Rows are points. Each copy is the shape, with its points in the same order, turned, moved and blurred by noise. Some copies are also mirrored. Which?

Shape (9 x 3):
[[-16 -15  25]
 [ 18   7 -13]
 [ 14 -86   0]
 [ -7   0  37]
 [ 25  19  34]
 [ -6  17 -44]
 [ -9  56  39]
 [-48  17  12]
 [-17 -26  39]]
Copy 1:
[[ 10   8 -42]
 [-12   0  12]
 [ 13 -74 -39]
 [ 23  17 -25]
 [ 29  20  11]
 [-48   9   6]
 [ 18  69  -8]
 [-17  50 -49]
 [ 20   3 -50]]
Copy 1 is: mirrored
Copy 2, 9 rows:
[[-15 -24 -13]
 [ 16  20  -4]
 [-32 -22  67]
 [  2 -33 -25]
 [ 38 -23 -17]
 [ -4  48 -24]
 [ 29 -25 -71]
 [-27  -9 -52]
 [-15 -46 -11]]
Copy 2 is: mirrored
Copy 3, 9 rows:
[[-14 -30   2]
 [ 26   4  -5]
 [ 39 -81 -53]
 [ -7 -29  22]
 [ 21 -11  36]
 [ 12  33 -35]
 [-22  14  52]
 [-43   0   1]
 [-19 -55   2]]
Copy 3 is: only turned

Shape:
[[-55 -10 -56  29]
 [ 26   9 -54  34]
 [-44 -27 -27 -39]
 [-47   9  15  27]
 [ 31   2  34 -11]
 [ 23  35 -14 -18]
 [ 18 -34  -7  13]
 [ 10  11  15   2]
 [ 28 -19  30 -10]
 [-57  50 -14  38]]
Copy 1 (10 x 4):
[[-61 -61 -32  33]
 [ 11 -32 -29  70]
 [-23 -61 -21 -33]
 [-57  -2  11  10]
 [ 30  17  20  -3]
 [ 18   9 -34  11]
 [ 18 -35  22  27]
 [  7  10   5   7]
 [ 28  -5  32  -2]
 [-73  10 -32  33]]
Copy 1 is: only turned
Copy 2:
[[-69  17 -38  58]
 [ 27   2 -42  41]
 [-75 -17 -31 -11]
 [-41  28  23  25]
 [ 17 -24  27 -30]
 [ 16  11 -27 -21]
 [  1 -42 -12  27]
 [  5  -1   6  -2]
 [ 10 -42  23 -13]
 [-33  71   2  33]]
Copy 2 is: only turned

Shape (9 x 4):
[[-30  39 -26 -36]
 [-14  51 -31 -24]
 [ 34  -9  47  -4]
 [-13  40  17  -5]
 [-54 -31 -14 -42]
 [ -5 -24 -39  22]
 [ 54 -11  38  18]
 [-29 -30 -29   0]
 [ 16  49  14  35]]
Copy 1, 9 rows:
[[-34  54 -11  -2]
 [-20  56 -19  17]
 [ 47 -30   3   0]
 [ -2  30  24  15]
 [-67  -7 -18 -35]
 [-39 -32 -29  46]
 [ 55 -39  -2  28]
 [-53 -28 -33  13]
 [ 15  20  28  59]]
Copy 1 is: only turned
Copy 2 (9 x 4):
[[-34  -2   5 -48]
 [-19 -11  22 -58]
 [ 47  36 -18  15]
 [ -5  27  21 -12]
 [-45 -19 -58  -9]
 [ 10 -54  -9   7]
 [ 71  21  -2  17]
 [-14 -43 -27   5]
 [ 27  13  54   1]]
Copy 2 is: mirrored
Copy 3:
[[-43  33 -20 -40]
 [-25  40 -25 -28]
 [ 24   7  46  15]
 [-23  38   6   7]
 [-62 -26  22 -49]
 [ -9 -26 -34  -8]
 [ 38   2  41  29]
 [-35 -38 -13 -22]
 [  7  44 -11  42]]
Copy 3 is: only turned

Shape, 12 rows:
[[ 21  -3 -57 -18 -41  25]
 [ 27 -33  -9 -18  21  34]
 [ 46  21   6  -5 -32  21]
 [ 18 -47   1 -46 -14   8]
 [ 17  16   1 -37   5 -74]
 [ 25 -27  48   5  11 -16]
 [ -5   9  62  36  33  51]
 [ 12 -12  59  21  13   2]
 [ 35  20  34  26  11  44]
 [ 17 -27 -32 -44 -34  46]
 [-10  24  -5 -32 -38 -58]
 [  6 -23  34  46  13   9]]
Copy 1, 12 rows:
[[ 11  14 -66 -36 -17  21]
 [  2  18 -48  22  20 -29]
 [ 42  25  -7 -18 -19  -4]
 [-11  16 -57  -8 -21 -54]
 [-18  -6   9 -77  19 -56]
 [ -5  -6  15  14  -9 -55]
 [ -8  43  42  64   4  -7]
 [ -8   8  37  29  -6 -43]
 [ 30  32  23  34   7  -1]
 [  4  39 -78 -12 -20 -14]
 [-22  12  10 -86 -21 -29]
 [-13  -9  19  37 -12  -7]]
Copy 1 is: mirrored
Copy 2:
[[  5 -19 -48 -59 -30  11]
 [ 20 -44 -12 -19  27  30]
 [ 42  -4  -5 -22 -41  39]
 [ 21 -72   0 -25  -4  -2]
 [ 53   2  46 -36  -6 -51]
 [ 46 -28  26  38   2   4]
 [ -6   5  27  55  18  66]
 [ 29 -15  30  51   1  20]
 [ 29   8   8  21  -5  65]
 [ -4 -58 -29 -55 -20  25]
 [ 19   6  30 -36 -46 -53]
 [ 20  -5  -7  54  13  16]]
Copy 2 is: only turned

Shape (13 x 8):
[[-39  43 -40  62  24  47 -11  15]
 [ -9  18  36  -2 -42  16 -51 -10]
 [-24 -13   4  55  11  38  -2   7]
 [-50 -16 -27   7  81  22  15  -5]
 [ 38 -10  12  23 -22 -21  46  -9]
 [-13 -25  31  28 -27 -23  59  -8]
 [-11 -19  14   5  34   7  24  43]
 [-30 -33 -42 -21  85 -33  15  50]
 [ 53 -36   9 -21 -16   3  48   0]
 [-41 -11 -16  12 -51  45 -46   3]
 [-15 -20  -5  40 -17  22 -15   7]
 [-10  48   5  22 -49  30   8   7]
 [-45 -31 -12 -17  26  49 -13  19]]
Copy 1 (13 x 8):
[[-29 -36 -76  21   5  23 -13  37]
 [ 12 -43  34   4 -48 -10  -3   4]
 [-29 -18  -8   6  15  34 -44  30]
 [-37  -5 -50 -39  77   1 -28  -3]
 [ -5  71  25  21 -21  21 -20   4]
 [-48  46  46  25  -5  10 -27  -4]
 [-22  23   8 -16  38  -7 -14  47]
 [-34  45 -44 -59  58 -52 -43  32]
 [  5  79  42 -34 -11  25   2  13]
 [-43 -60   7 -35 -51  18 -20  18]
 [-24 -16  -1  -5 -22  22 -45  29]
 [-20 -12  -4  29 -47  15  18  19]
 [-36 -33   1 -68  26  12  -7  18]]
Copy 1 is: mirrored
Copy 2:
[[-58  42 -17  26  47   1 -26  40]
 [ 10  -4  24   6  -8  19 -67 -30]
 [-48 -22 -13  15  41  15 -17  13]
 [-65 -18 -21 -33  60 -56   0  16]
 [ 16 -29 -25  13 -11  12  45 -22]
 [-28 -45 -11  24 -13   6  41 -44]
 [-37 -41   7 -20   2 -14  13  31]
 [-50 -48 -27 -46   1 -92   9  51]
 [ 23 -39 -27 -44 -18  25  41 -18]
 [-41   0 -24  -2  -1  34 -80 -16]
 [-31 -24 -27  15  15  19 -36   2]
 [-19  36   5  18 -14  37 -13 -14]
 [-63 -21  -6 -51  21  -8 -47  13]]
Copy 2 is: only turned
Copy 3, 13 rows:
[[ -7  36 -48  51  53  29 -16  18]
 [-19   6  30 -17 -34  11 -36  18]
 [-17  -9 -13  15  42  11   1  42]
 [-20 -15 -48 -31  90  -7  21 -19]
 [ 55 -25  42  16   6 -26  14   8]
 [ 16 -20  48  17  10 -34  50  25]
 [ 29  -1  -1 -34  52  -5  25  38]
 [ 36  -7 -71 -66  72 -39  39   0]
 [ 71 -41  38 -16   4   9  32   1]
 [-36 -14 -25   9 -43  36  -6  30]
 [  0 -18  -8  21  -5   5  -1  42]
 [  4  43  14  42 -15  28   3  13]
 [-26 -23 -35 -49  32  47  16  19]]
Copy 3 is: only turned
Copy 4, 13 rows:
[[ -3  11  -1  73  57  26 -24 -15]
 [ 30   6  86   6 -14  -7 -16 -18]
 [-16 -16   6  53  -7  20  -7 -21]
 [-61 -17 -30  -6  46  17  -4  -9]
 [ 32  15 -24  17 -55 -26  31 -22]
 [  4 -25  -4  19 -44 -26  58 -27]
 [-30   2  -7  10 -19   8  15  30]
 [-45 -15 -55 -25  36 -12   0  62]
 [ 26  19 -21 -23 -75   4  36  -7]
 [ 39 -48  56  14   6  35 -27  -8]
 [ 10 -21  18  40 -14  12 -11  -9]
 [ 51  15  48  44   5  13  22 -15]
 [-25 -26  22 -12  18  45  -6  16]]
Copy 4 is: mirrored

Shape (13 x 8):
[[  8  39  -6 -54  27  44 -37  11]
 [ 55  55 -38  40  -3  30  17  17]
 [-20  14  33  -1  24  -3  17 -13]
 [-39 -16  41  16 -53  -5  22  -2]
 [ 15 -29  18 -31 -19 -28 -39  44]
 [  5 -43 -61 -11  30 -46  50 -38]
 [-14  -5   5  40 -49  40  -1  33]
 [ 19 -17 -26  -8  11 -28 -47  -3]
 [ -9  41 -34  33   3  -9 -34  46]
 [-44  38  11  43 -22  31  29 -43]
 [-29 -37   1  36  18   7  13 -56]
 [  6 -37   7 -10 -43  -8 -27 -21]
 [ 59  19 -58  10  10  45  46 -19]]
Copy 1:
[[-35  38  16  14  29  52 -16 -24]
 [  8  73 -37  -4 -43  30 -17  45]
 [-20   2  56  -9 -15  -2   8  15]
 [ 25  -3  44  27  12 -63  22  32]
 [ 18 -18  -4 -29  64 -10  -2  -3]
 [  4  -5  -7 -51 -67 -28  48 -60]
 [ 29  19  -7  45  14 -10  24  51]
 [ -8 -25 -29 -24   4   4 -12 -22]
 [-46  14 -41  -2  10  10   5  48]
 [-14  26  45  59 -56 -29   4  40]
 [ 10 -35  35  27 -58  -4  31  -6]
 [ 35 -23   2  13  18 -31 -14 -18]
 [ 32  70 -17  -3 -69  36   3 -11]]
Copy 1 is: mirrored
Copy 2 (13 x 8):
[[ 47  11 -11 -30  73  20   0 -28]
 [ 56 -19  39  51  50 -19  13  40]
 [ -2  35  23   1  -4   8  12 -27]
 [  7  24 -15  10 -69   0 -16  -1]
 [-16 -17 -39  -9  17  -9 -60  -7]
 [-58 -26  36 -35   3 -33  54  37]
 [ 51 -11 -10  31 -26  35 -29  26]
 [-32 -19 -33   7  51  -5  -5  10]
 [ 14  35   2  38  52  23 -16  53]
 [ 38  34  19  37 -41  23  51   5]
 [-30  -7  17   8 -27  40  57  -7]
 [ -7 -24 -52   4 -19  -6   9  -5]
 [ 48 -55  52   5  39 -22  47  25]]
Copy 2 is: only turned
Copy 3 (13 x 8):
[[-28 -24 -44 -53 -21  20  11  43]
 [ -3  10 -66  32  11 -42 -31  62]
 [  6   0  20 -26 -28 -34  13  27]
 [-15  24  40  39 -47 -16   6 -17]
 [-14  22   0 -31  -3  38 -36 -33]
 [ 13 -28 -20 -13  61 -61  27 -59]
 [-23  21   3  70 -20  18  -5  33]
 [ 14 -31 -17 -24  22  13 -31 -13]
 [-36 -20  -2   9  27  -7 -48  49]
 [  8 -32  14  50 -43 -50  24  39]
 [ 57 -32  25  26  -5 -24  33   1]
 [ 21 -13  -7  18 -28  30  -6 -37]
 [ 12  -4 -91  21  17 -46  26  21]]
Copy 3 is: mirrored

Shape (15 x 9):
[[-10  -7 -15  -1 -13   1 -36 -25 -20]
 [ -9   6 -11   1  17   1  11   6 -22]
 [ -5   7 -28   8   3  54  17  10  95]
 [  2  20 -23  13 -24  -6  16 -23 -12]
 [ 61 -12 -30  46   9   1  -7  -2  -6]
 [  7  -6 -41  -6 -20  -4  12   2  49]
 [ -9  -8 -22  38  27  -8   1  -2 -10]
 [ -3   0 -36   4 -14  59 -10   4  -9]
 [ 49  -5  56  16  23   3  11 -26 -18]
 [  5  14 -25   2 -18  -5 -16  -7  -2]
 [  3   8 -42  -5  52  10 -37 -41   2]
 [  1  -9 -19 -14 -20  43  20  12 -13]
 [ 22 -12   7  -1 -21  -5  12 -18 -10]
 [ -6 -18   6  -8 -20   8  17 -39 -21]
 [ -6  -2 -13  -6 -18 -10   8  13 -17]]
Copy 1 (15 x 9):
[[  4 -13 -19 -22 -19  21 -11 -21 -34]
 [-21  -6   1   6  -4   5  14   5  -8]
 [  7  38 -38  23  20  54 -18 -17  85]
 [  8 -14  10  16 -31  35   6 -10  -9]
 [ 19 -20 -11  58  37  33  -8 -11 -36]
 [ 12 -14 -19  26 -13  25 -38  -7  43]
 [-18  -1  -5  29   4   3   6 -31 -12]
 [ -3  -7 -52   0  -1  54  23   6   7]
 [ 44  13  47   3  46   6  23   4 -38]
 [  5  -7 -18  10 -25  32 -18  -1 -14]
 [-42  -8   0 -17  29  45 -28 -40 -17]
 [  9 -19 -33  -5  -3  30  27  22  18]
 [ 35 -21   9   2  -8  12   3   5 -13]
 [ 29 -27   8 -23 -16  13  27 -18   1]
 [  5 -14 -10   6 -25  -3   0  14  -9]]
Copy 1 is: mirrored
Copy 2, 15 rows:
[[ 10  -2 -29  -9 -10  -5 -38   1   1]
 [  4   5  -9 -19   6   4  16   0 -21]
 [-55  34  47  43  -8  28  17 -46  30]
 [ 21  24 -17  15 -30   7   3  -5 -20]
 [ 20  20 -38  50  44  12  13   6   2]
 [-12  29   1  30 -26  -7  25 -20  33]
 [-19   5 -29  12  19  -2  13   2 -27]
 [ -5  16  -9  -5  -5  58 -13  -3  18]
 [ 52 -32  17  32  45 -10   0 -15 -36]
 [ 12  26 -14   8 -13  -6 -12   5   2]
 [-11  31 -34 -16  32 -11 -29 -49  -4]
 [ 14  -3   7 -10 -14  47  17  -2  15]
 [ 38 -15  -5  20 -11  -3   5  -6  -2]
 [ 29 -29 -11   3 -28   8   0 -20 -12]
 [ 15   4  -8  -7 -17  -1  16  19  -2]]
Copy 2 is: only turned
Copy 3:
[[-13  11   6  42   0  11 -24  -1 -44]
 [-11   7   1  15  -7 -32   4   5  -5]
 [ -5  46  30  -2  -9  55  17  -6  70]
 [ 10  19 -14  22 -34  -3  10  18 -25]
 [ 57   1 -18  35   2  -6 -27  -2  19]
 [-14  26 -22   0 -19  36  -1   9  26]
 [  2  27 -12  35   4 -30  -5 -18   2]
 [ -7   1  43  53 -34  12  -1   9  18]
 [ 59 -24  22  -3  20 -15  26 -37 -33]
 [  0  20  -3  22 -11  11 -11  21 -20]
 [  1  37  28  11 -10 -20 -64 -27 -13]
 [-19 -23  24  31 -35   5  14  11  12]
 [ 13 -15 -12  15 -17   8  16  -3 -29]
 [  3 -14   7  20 -35   8  15 -23 -37]
 [-16  -5 -11  17 -11 -11  13  22 -18]]
Copy 3 is: mirrored

Shape (14 x 9):
[[ 56   1  22 -20   0   9  35  -6  -5]
 [  7 -28  -3   4  46 -23 -26  18   3]
 [ 40 -19 -95 -22 -30  -9  -4  -3  16]
 [-24  10   6 -18  -8 -21 -52 -31 -18]
 [-27 -27  17 -19  38 -16  24  13   3]
 [ 14  22 -52  -5  14 -24   7 -29 -13]
 [ -7 -29  16 -14 -17  45  37 -24 -35]
 [ 55   4  17 -28   5  14 -16 -11  16]
 [  6  22  23  34  -9   8   4  17  11]
 [-21 -29   5  15 -22   1  24 -23  19]
 [-20  10  20 -25 -24  -5  35  58   4]
 [ -4 -25  18 -21   5  60   6 -19   9]
 [-24  19 -24   1 -27 -24  18 -22   5]
 [ 41  16   3 -31  -3  -3  29 -24  13]]
Copy 1:
[[ 25 -11  -7 -30  26  -8 -25 -32 -39]
 [ 43  10  11   9 -29 -15  -9   4  30]
 [-29 -11  13  56  32 -54  -9 -60  26]
 [-31  -5  28 -20 -50  20  -5 -20  26]
 [ 44 -34 -13  -7  -8  15   8  13  25]
 [-14  12 -21   0  11  -4 -20 -50  44]
 [ -5 -45  -6   7  19  42 -35   4 -35]
 [  7  13  32 -34  14 -25 -17 -21 -24]
 [  1  21 -29  -4 -22  -3  15   2 -34]
 [  3 -15  -1  35   0  39  23 -18 -18]
 [  3 -55 -41 -15 -18 -26  26   4 -25]
 [ -6 -16  27   0  28  23 -12  29 -23]
 [-29 -11 -29   6  -9  15  19 -44  14]
 [  6  -4  -1 -31  29  -5  -1 -46 -14]]
Copy 1 is: mirrored
Copy 2, 14 rows:
[[ 51  16  13   7 -60   7  29  -2 -20]
 [ -3 -11  33  22   1  13  32 -28  36]
 [ 71 -25 -70   1  11  14  29 -13  36]
 [-13  -4   5 -29   8 -18 -25 -41   3]
 [ -6 -36  48   6  -3  22  39  -4 -17]
 [ 51 -12 -12  23  21 -22   2 -13  -2]
 [ 27 -33  10  -8 -49  43 -26  25 -34]
 [ 38  41   8 -12 -36  20  18 -28   6]
 [ -8  24  11  -1 -28 -13  16  38  10]
 [ 23 -34  20 -35 -11   9  10  39   6]
 [-30 -17 -15  -4 -36   2  59  23 -39]
 [ 19   7  20 -22 -23  67  -9  14 -13]
 [ 22 -25 -15 -21  12 -30   6  20 -13]
 [ 57  16   6  -7 -26   0  29  -8 -26]]
Copy 2 is: mirrored
